Every row gives one point. To make a cloud, some directions were put in groups of two or more. Within a group, all points are equally far from the middle, so they leave a hole (a ring in 2 directions, a hollow ball in 3). The other directions are filled evenly. Then the cloud was stretched, turned, moved and blurred a little. How many holes are there, and how many directions does each take, smallest first?

Cloud (13 x 2):
[[ 11  35]
 [ 56 -31]
 [ 19  -2]
 [ 58 -29]
 [106 -15]
 [ 16  -6]
 [ 46 -57]
 [-71 -13]
 [ -7   5]
 [ 39  -5]
 [ 33 -59]
 [-20  44]
 [ 78 -36]]
Holes: 0

Cloud (21 x 3):
[[ 41 -57  18]
 [ 72 -28 -32]
 [ 68 -42  -9]
 [-20 -69 -17]
 [-28  54  22]
 [-63  34   6]
 [-63  -2  21]
 [-38  54 -54]
 [ 45  -3 -73]
 [ 25 -69 -21]
 [-49 -43  19]
 [-32  41  32]
 [ 22 -22  48]
 [ 19  42 -75]
 [-69 -11  11]
 [-38 -17 -67]
 [ -6 -47 -61]
 [-62 -19 -43]
 [ 62 -42   9]
 [ 81   9 -27]
 [-13  18  48]]
Holes: 1 (3)

Cloud (19 x 3):
[[-65 -24 -11]
 [ 18  50   0]
 [ 44 -10 -14]
 [-49 -66  65]
 [ 33 -28 -26]
 [ 19  65 -88]
 [-64   5  48]
 [ 20  75 -67]
 [-46 -36  42]
 [-25 -73  81]
 [ 52 -29 -14]
 [-43  35 -54]
 [-39  38 -47]
 [-39  -7 -21]
 [-44 -26  36]
 [-27 -37 -27]
 [-14   9  30]
 [-47 -72  22]
 [-36   3  35]]
Holes: 0

Cloud, 29 rows:
[[ -16   23   38  -24]
 [ -60  -30  -65  -22]
 [ -19   15  -14    7]
 [  35  -30  -82   -1]
 [ -19  -15   46    0]
 [  38   16  -56  -51]
 [  35    3  -18  -60]
 [  -2   47  118  -12]
 [  48   16  -27   32]
 [ -19   41   63  -60]
 [ -27  -31  -35  -62]
 [ -51   -5   21  -33]
 [ -35   23   17   49]
 [ -10   41   16  -82]
 [   8  -29 -121   17]
 [  52  -51  -11    4]
 [   7   -9   75  -38]
 [ -10   25   36   65]
 [  -9   56  -38    9]
 [  56   58   -5   61]
 [  13  -16  -49   20]
 [  80   49   46   32]
 [  11   50  -39  -27]
 [ -48   55   74  -30]
 [  22  -27  -42   81]
 [ -31  -11  -17  -31]
 [ -18  -11   70   11]
 [ -50  -29  -25  -44]
 [ -13   -6  -17   58]]
Holes: 0

Cloud:
[[  37  -83   22   26   -6  -19]
 [  -8  -60  -19    7   28  -39]
 [  38  -11 -107  -35  -34   41]
 [ -20   57    6   63   21  -32]
 [  50   19   32  -11   38  -22]
 [  48    1   21   36   10   41]
 [  53  -61    4   -1  -33   44]
 [ -40   -9   52  -67   23  -12]
 [  72  -41   66   24  -14    0]
 [ -19   33   57  -54   15  -36]
 [  -7    6   74  -27   62  -54]
 [  50   21  -83  -13  -62   39]
 [  46   -2   60  -20  -31   23]
 [ -28   16   47   44   -1    7]
 [  24   28  110   45    9  -31]
 [ -42  -60  -61  -63   16    2]
 [  75    8   76   47  -25  -13]
 [  30  -14   71   14   49   -2]
 [  14   75   84   57    9  -64]
 [  32  -48  -16   55  -31    2]
 [  -1  -82  -13   29  -17   17]
 [  52   23 -105  -31  -22   44]
 [  47   58   40  -11  -55    4]
 [ -47  -77   19  -16   -4   11]
 [ -32  -10   16   -6   31  -67]
 [ -46  -55   18   25   31   15]
 [  59    7  -36   14   36   26]
 [  64    8  -32   54  -27   60]
 [ -39  -27  -16   25   57  -10]
 [  70   43  -67   12  -23   -8]
 [ -24  -55 -114  -49   -5   37]
 [ -20 -105  -26   19   32   19]
 [  30  -27   61   13   43   23]
 [ -40   -7   19  -23  -39  -35]
 [  29  -63  -45  -13  -43   49]
 [  13  -91  -42   20  -15   45]
 [  33 -112  -19    9   21   21]
 [ -51   40  -35   -2  -28    8]
 [  28   54   21  -39  -17    0]
 [  47  -95   27    2  -20   23]
 [  44  -72  -57   19   20   19]
 [ -47   41  -59  -26   23    3]
 [  47  -39  -39    0   -7   89]
 [ -19  -36  -37   61  -19   16]
 [  70   54   78   55  -13  -41]
 [  36  -46  -88  -56  -19   58]
 [  46   17  -66  -50    8   38]
 [  34   73   68   19   15  -60]
 [ -29  -72    2  -71   -2  -32]
 [  61  -78   45   18   -5  -15]
 [  29  -86  -59  -57  -16   64]
 [  52   23   -7   52   -8   53]
 [ -24   32   24   33   -9   30]
 [ -28   14   29   50   26  -43]
 [   3   51  107   52   13  -69]
 [  30  -48  -33   24  -55   35]]
Holes: 2 (2, 2)
